Each row is a point. Each copy is the shape, with its points in the same order, turned, moved and blurred by noise. Say if it was mirrored as well.

Shape, 5 rows:
[[-53 -91]
 [ 13  -8]
 [-29 -23]
 [  3   1]
 [ -8  62]]
Copy 1:
[[-61 -70]
 [ 22   1]
 [-37 -20]
 [ 19   5]
 [ 14  61]]
Copy 1 is: only turned
Copy 2 (5 x 2):
[[-83 -71]
 [  5 -13]
 [-33 -10]
 [ -1  -6]
 [ 19  60]]
Copy 2 is: only turned

Shape:
[[ 28   2  28   4]
 [ 45  -1  75  33]
 [-49 -21 -36  34]
 [ -4 -44 -34 -55]
 [-61  16 -54 -11]
 [ 48 -10  72 -24]
 [ 53  41  31  21]
 [-28   0 -25 -37]
 [-43  -9  -1 -68]]
Copy 1, 9 rows:
[[ 33  40  38  12]
 [ 37  93  65  26]
 [-58   8  -7   4]
 [ 27 -10 -24 -44]
 [-42 -50  11  -5]
 [ 69  68  59 -14]
 [ 45  41  59  58]
 [  3 -28  17 -26]
 [ 11 -28  32 -58]]
Copy 1 is: mirrored
Copy 2 (9 x 4):
[[  7 -29  49 -14]
 [  5 -41  85 -56]
 [-46  -3 -43 -20]
 [ -7 -53 -17  61]
 [-59  24 -38  32]
 [  7 -62  85  -4]
 [ 20  13  76 -26]
 [-31  -8  -3  45]
 [-57 -37  12  65]]
Copy 2 is: mirrored

Shape (11 x 6):
[[ 22 -34  13  65  31   4]
 [ 40   8  -9  35  41  -7]
 [ 51  30 -16  -5 -29  13]
 [-10  60  -2  38 -39  52]
 [ -1  93  45   6  40  73]
 [-25 -10  36 -82 -22 -49]
 [  2  10 -15   2  63  -6]
 [-13  53 -18 -30 -70  20]
 [-70 -32  -1 -14 -45  58]
 [ -5 -61   0  17  47 -46]
 [ 66  51   3  -3  24  36]]
Copy 1 (11 x 6):
[[ 26  35  -3  66  42  18]
 [ 18  56  12   4  66   7]
 [ 30  59 -28 -45   7  19]
 [-16  96 -20  -8 -29  66]
 [-44  90  47 -56  26 114]
 [-11 -26  56 -58 -34 -28]
 [-29  37  24  -7  65   6]
 [-26  70 -21 -61 -53  27]
 [-51  -6 -19   1 -66  51]
 [  5  -5  31  45  51 -31]
 [ 17  63   1 -56  50  64]]
Copy 1 is: only turned
Copy 2, 11 rows:
[[   9  -60   39   65    5   32]
 [   0  -37   -9   31   -1   50]
 [  24   28  -22    0   -9   17]
 [ -42   63   15   44    1    9]
 [ -86   43    9  -10    0   84]
 [ -26  -45    1  -54  -66  -45]
 [ -28  -57  -26   12   13   42]
 [ -26   59  -14  -12  -21  -39]
 [ -49    5   61    4   31  -71]
 [  -3 -108    6   36   -6    0]
 [   0   24   -8  -13    5   85]]
Copy 2 is: mirrored
Copy 3, 11 rows:
[[ 28 -20  27  60  40 -18]
 [ 27   6  -9  23  52 -22]
 [ 34  -3 -43 -16  -2  26]
 [ -4  39 -18  39 -23  67]
 [ 19  81   4  18  60  97]
 [-43 -63  14 -84  39  38]
 [ -4  29  10  -4  67 -23]
 [-23  10 -36 -35 -37  64]
 [-30   1  74 -15 -52  44]
 [-11 -47  38  10  55 -49]
 [ 64  37 -34  -7  49  34]]
Copy 3 is: mirrored

Shape, 15 rows:
[[-34  -2   7  25  28  57 -43 -47   5]
 [ 33 -21   0  -7   5 -47  25 -83 -66]
 [ 21  -5  21 -52  -9  -6  -6  42  70]
 [ 38  24 -17  11  -1 -38   1 -35 -27]
 [ 10  33  17  12   1 -60 -46  77 -29]
 [ 13  30  -7 -48  10  52  24 -31  48]
 [ 21 -43   6   0   1  21   9 -35 -42]
 [-24  21  17 -15 -19  -5 -19  35  -1]
 [ 17  -7 -19 -31  26  10 -15   9  18]
 [ 48  -6 -13 -22  16  33  73 -15 -30]
 [ 42 -15  37 -49 -32  28   4 -25 -11]
 [ 17 -45  -6  32  -5   7 -14 -22  10]
 [ 25  13 -88  10 -26 -61  -8  39  -8]
 [-18 -11  26 -10 -38 -57  -3 -29  56]
 [ -7 -38  -3 -51  -1  24   5  10  -1]]
Copy 1 (15 x 9):
[[-67   8 -32  31   9  48 -31 -56  -2]
 [ 38  -6 -13 -27  33 -34  31 -59 -47]
 [ 19 -12  30   7 -42  38 -30  30  68]
 [ 36  35 -24   4   1 -22   2 -26 -22]
 [ 31  64  40  10 -29 -12 -88  32 -26]
 [-11  11 -25   4 -19  70  39  -4  54]
 [  0 -38 -30 -11   3  18  -5 -25 -40]
 [-19  28  32   3 -52  19 -38   4  -4]
 [ -7   4 -14  -9   4  28 -24  22  29]
 [ 25 -20 -33 -13   5  45  54  28 -34]
 [ 29 -33  -8 -30 -40  50  -2 -36   1]
 [ -8 -34 -34  39  -5  -6 -31 -19  -4]
 [ 15  48 -34   2 -35 -73 -23  54   2]
 [  7 -13  47  33 -36 -28  -4 -40  49]
 [-26 -34   4 -33 -22  31 -10  16  10]]
Copy 1 is: only turned
Copy 2, 15 rows:
[[ -67   20   13   38    9   39  -35  -50    4]
 [  41  -47  -28  -19    6    8   -9 -101  -57]
 [ -15  -12   -3  -29   22  -47  -29   39   60]
 [  24    8  -41   -2    1   -1   -8  -63  -30]
 [   6   40  -23    9   -4  -71  -35   39  -71]
 [ -37   13  -14  -43   37   19   -2  -41   63]
 [   5  -35    9  -17    6   46  -32  -36  -33]
 [ -49   24   -7  -15    5  -39  -11   19  -21]
 [ -14    5  -33   -1   39   -2  -42  -12   21]
 [  25  -20  -24  -44   51   60   36  -29   -6]
 [   8  -27   32  -62    8   10  -37  -31   11]
 [   8  -23  -13   39   -4   24  -27  -18    8]
 [  32   11 -121   -3  -24  -27  -29   29  -31]
 [ -25  -46  -14   -2  -46  -58    2  -22   29]
 [ -42  -43  -13  -35   40    3  -30    5    2]]
Copy 2 is: only turned

Shape:
[[   9   27   -9   19  -71   26    8  -15    2   28   34]
 [  -2  -47   13  -22   26   -3   24  -20    6  -43   37]
 [  80   23  -51  -27   17  -10  -49   20   20   -1   -1]
 [ -75 -107    9  -60  -74   18  -32   20    7  -20  -44]
 [ -85   15   -4  -16  -10  -22   20  -11  -17   14   -4]
 [  11    6    7  -19   27   49   -4  -81   22    7  -81]
 [  -4   50   22   37  -23   -7  -53  -34   -6  -22  -47]
 [  36  -17  -25  -86   -3   16    9  -34    8  -56    8]
 [  31   51  112   -6  -50   44  -32  -36    0   54   11]
 [ -12   40   21  -37   48   74  -18  -44   17    0  -27]
 [  34    0  -45   -2  -11   19   -5   -1  -32  -27   -2]
 [  -2   21   -3  -48   21  -23  -15   -5   25   13    0]
 [  11   -5    2  -10   -1   13   53   -5  -22  -51  -38]
 [   3   25  -24   12  -12    7  -56  -28  -75   61   -8]]
Copy 1, 14 rows:
[[ 39  44 -12  29 -53   8  -2  28  15  54  19]
 [ 25 -59  42  24  -5  -4  -8  22 -27 -15   7]
 [ 35  49 -37 -38  -6 -16 -44  21 -22 -64  23]
 [-73 -68   9  20 -80 -47 -61  37  40  19 -69]
 [-49  -1  10  49  23 -22 -15  35 -10  64   7]
 [ 10  15  -8 -13  31 -36  39 -50  15  -2 -67]
 [-16  80   1  61 -18 -28   1 -27 -23 -11 -26]
 [ 69 -31  13  -8   7 -52 -32  46  -8 -23 -37]
 [ 25  85  62 -17 -85 -42  35 -36 -20  65   1]
 [ 18  33  47 -28  42 -13  -9 -43   0  21 -46]
 [ 32  18 -27  13 -13  16 -21  43 -28 -18 -29]
 [ -4  16   9 -13  18 -48 -25  12 -12  -2  29]
 [  6  -2  22  27   8   1  33  62 -13 -19 -49]
 [-11  55 -61   0 -26   4 -20 -12 -71  55 -13]]
Copy 1 is: mirrored
Copy 2, 14 rows:
[[-21 -10  12  -1 -72 -10  40 -54  -9  37  22]
 [ 15 -22  59  13  42 -15  28   3  12  -8  36]
 [ 72  13 -36 -54 -31 -21  16   2  12 -29  -4]
 [-82 -93  65 -37  11   3 -12 -14 -55 -70 -30]
 [-82  12  40  -9  -3 -49 -14  10  -9  27  11]
 [ -7 -31 -13   4  -1  49 -33  18  64  36 -51]
 [ -1  25  15  32 -50 -19 -52 -31  14   9 -52]
 [ 29 -37  60 -56  -6  19   8  18  51 -23  33]
 [ -1  47  34  -9 -32  76   0 -95 -26  72 -30]
 [-12  21   2   5  -4  70 -23  39  22  26  -4]
 [ 37 -29  23 -13 -52 -27  14  22   0   1   3]
 [-13  32   1 -46  16  -9  -2  -2  22  -5   5]
 [  5 -16  72   5 -16 -18  35  37  35  14 -31]
 [ 10  -8 -18 -22 -50 -36 -47 -10 -51  73  -2]]
Copy 2 is: mirrored
Copy 3 (14 x 11):
[[  3  10  12  14 -94  -6 -13  -3 -34  24  12]
 [ 16   1  13 -48   5  31  21  22  11 -25  54]
 [ 33  14 -63   1  25  12 -58 -30 -17  21 -18]
 [-38 -17  46 -79 -43  47 -11 104  37  -9 -75]
 [-79  42   2 -11 -30 -12  41  42  -7  -4   6]
 [-13  19  38   4   4  49  46 -72   6 -15 -61]
 [-27   6  20  17 -17 -33 -15 -32 -39 -60 -47]
 [ 33  37  -9 -91  -1  52   2 -16 -13   2  -2]
 [-16  26 121  20 -45 -28 -54 -54 -27  27   0]
 [-20  67  49  21  14  65   9 -43 -17 -18 -18]
 [ 27  -5 -27 -17 -12  25   4   7 -58   2 -15]
 [-24  46 -12 -14  14   2 -16 -10  17  11   3]
 [ 37  17  18 -32   3   0  62  16 -32 -14 -18]
 [-72 -28  -1  27 -15   4 -19 -19 -76  39 -17]]
Copy 3 is: only turned
Copy 4:
[[  15   31  -34   13  -80   21    1  -42  -49   -3  -11]
 [ -33  -42   10  -12  -13  -14   20  -41   19  -29   33]
 [  76   -1  -30  -32   25   23  -23  -38   25    8  -16]
 [ -92  -60  -25  -77  -86  -38  -11    4   14   17  -79]
 [ -80   38   -4   19  -11  -26   14  -28  -23   13  -37]
 [ -24  -48   30   24   -5   94    0  -55    9    4  -72]
 [  -3   33   51    5  -24   36  -64  -39  -22  -18  -55]
 [  -8  -34  -15  -74   -5   28   37  -79   28  -26  -10]
 [  19   33   62   -9  -84   96   14   22  -64   25   -4]
 [ -44  -13    9    4   15  112    4  -17    6   -9  -22]
 [  21  -18  -35  -20   -1    3  -11  -52  -28  -41  -28]
 [  -6   19    4  -16   12   14   14  -30   26   32  -12]
 [ -16  -26   10   -2   -8    2   37  -45   -1  -73  -51]
 [   8    5  -17    1   17   21  -38  -29 -100   37  -40]]
Copy 4 is: only turned
